Each row is a point. Each copy is the shape, with its points in the same order, turned, moved and blurred by noise. Some copies are also mirrored. Which?

Shape, 7 rows:
-.17 .39 -.25
.36 .07 -.19
.41 -.14 -.34
-.25 -.52 -.01
.52 .13 -.25
-.34 .06 .23
.08 .23 .05
Copy 1, 7 rows:
-.12 -.49 -.26
-.21 -.15 .26
-.03 -.26 .57
.65 -.20 .05
-.33 -.19 .46
.23 -.07 -.40
-.09 .00 -.11
Copy 1 is: mirrored
Copy 2:
-.29 .01 .47
-.45 .11 -.14
-.38 .31 -.20
.45 .21 -.09
-.58 .11 -.19
.22 -.26 .28
-.25 -.18 .14
Copy 2 is: mirrored

Shape, 7 rows:
-.09 -.10 .15 .01
.11 -.03 .47 -.28
-.41 -.10 -.25 -.21
.19 -.23 -.31 .23
.32 .35 .01 -.38
-.12 -.20 -.26 .55
.04 .15 -.50 .47
Copy 1, 7 rows:
.10 -.02 -.17 -.21
.36 .06 .29 -.31
-.29 .21 -.26 -.46
-.23 -.46 -.19 -.10
-.23 .08 .45 -.09
-.17 -.34 -.64 .10
-.42 -.29 -.32 .34
Copy 1 is: mirrored
Copy 2:
-.08 -.01 .07 .11
.23 .18 .35 .25
-.57 -.01 .26 -.08
-.18 .16 -.31 -.43
.23 -.04 .51 -.30
-.32 -.06 -.53 -.19
-.18 -.30 -.32 -.56
Copy 2 is: mirrored
Copy 3, 7 rows:
.20 .05 .14 .05
.40 -.07 .20 -.37
-.39 -.10 .17 .07
.26 -.15 -.31 .36
.21 .01 -.35 -.58
.20 .15 -.14 .64
.09 .21 -.54 .40
Copy 3 is: only turned

Shape (11 x 6):
.13 .63 -.14 -.20 .00 -.30
-.02 -.16 .34 .58 -.30 .69
-.09 -.03 .11 -.32 .39 -.03
.00 .22 .03 -.17 .11 -.25
.22 -.17 -.06 -.12 -.14 -.05
.35 .21 .20 -.31 .13 .29
.26 .37 -.18 -.02 -.10 -.24
.24 .24 -.30 -.19 -.29 -.06
-.12 -.04 .22 .11 -.52 .67
.13 -.31 .54 .24 -.33 .42
.12 .07 .31 -.32 -.25 -.07
Copy 1 (11 x 6):
.18 -.32 .78 .09 -.14 -.03
-.39 .31 -.52 .62 -.46 -.05
.39 -.11 .08 -.05 .01 .44
.28 -.22 .37 -.06 -.15 .15
.26 .08 .04 .00 -.02 -.22
.54 .13 .24 .40 -.25 .13
.09 -.03 .59 .04 -.16 -.27
.19 -.11 .37 .22 .04 -.36
-.07 -.06 -.36 .71 -.24 -.22
.07 .19 -.49 .40 -.58 -.17
.45 -.23 .06 .17 -.38 -.17
Copy 1 is: mirrored
Copy 2 (11 x 6):
-.44 -.08 .51 .10 -.09 -.19
-.24 -.10 -.80 .01 .67 .21
.11 -.18 .10 -.45 -.18 -.11
-.12 -.23 .25 -.06 -.09 -.14
.20 .05 -.02 .11 .08 -.13
-.09 .14 .10 -.38 .30 -.29
-.29 -.01 .27 .27 -.02 -.22
-.11 .25 .28 .25 .08 -.01
-.05 .02 -.36 -.05 .67 .42
.15 -.20 -.51 -.05 .71 -.06
.16 -.18 .26 -.01 .33 -.14
Copy 2 is: only turned
Copy 3 (11 x 6):
.23 -.11 .16 .60 -.02 .13
.13 .05 .22 -.84 .31 .21
.16 .24 -.26 .01 -.33 -.09
.21 .14 .06 .30 -.21 .07
.05 -.17 .21 -.09 -.41 .00
.57 -.16 -.10 -.14 -.14 -.20
.15 -.16 .36 .32 -.13 .06
.06 -.43 .19 .10 -.22 .21
.33 -.23 -.01 -.72 .13 .47
.37 .13 .33 -.77 -.07 .28
.49 -.05 .16 -.07 -.38 .25
Copy 3 is: only turned
Copy 4:
-.60 -.43 .34 .15 -.18 -.30
.26 .79 .62 .05 -.01 .20
-.02 -.39 .28 .26 .37 .08
-.27 -.32 .21 .10 .05 -.07
.01 -.05 .13 -.13 .15 -.29
-.07 -.05 .51 .44 .26 -.36
-.49 -.14 .18 .01 -.09 -.34
-.26 -.16 .38 -.19 -.01 -.52
.41 .38 .78 -.06 -.11 -.09
.44 .54 .27 .20 .00 .01
.15 -.24 .25 .24 -.13 -.30
Copy 4 is: only turned
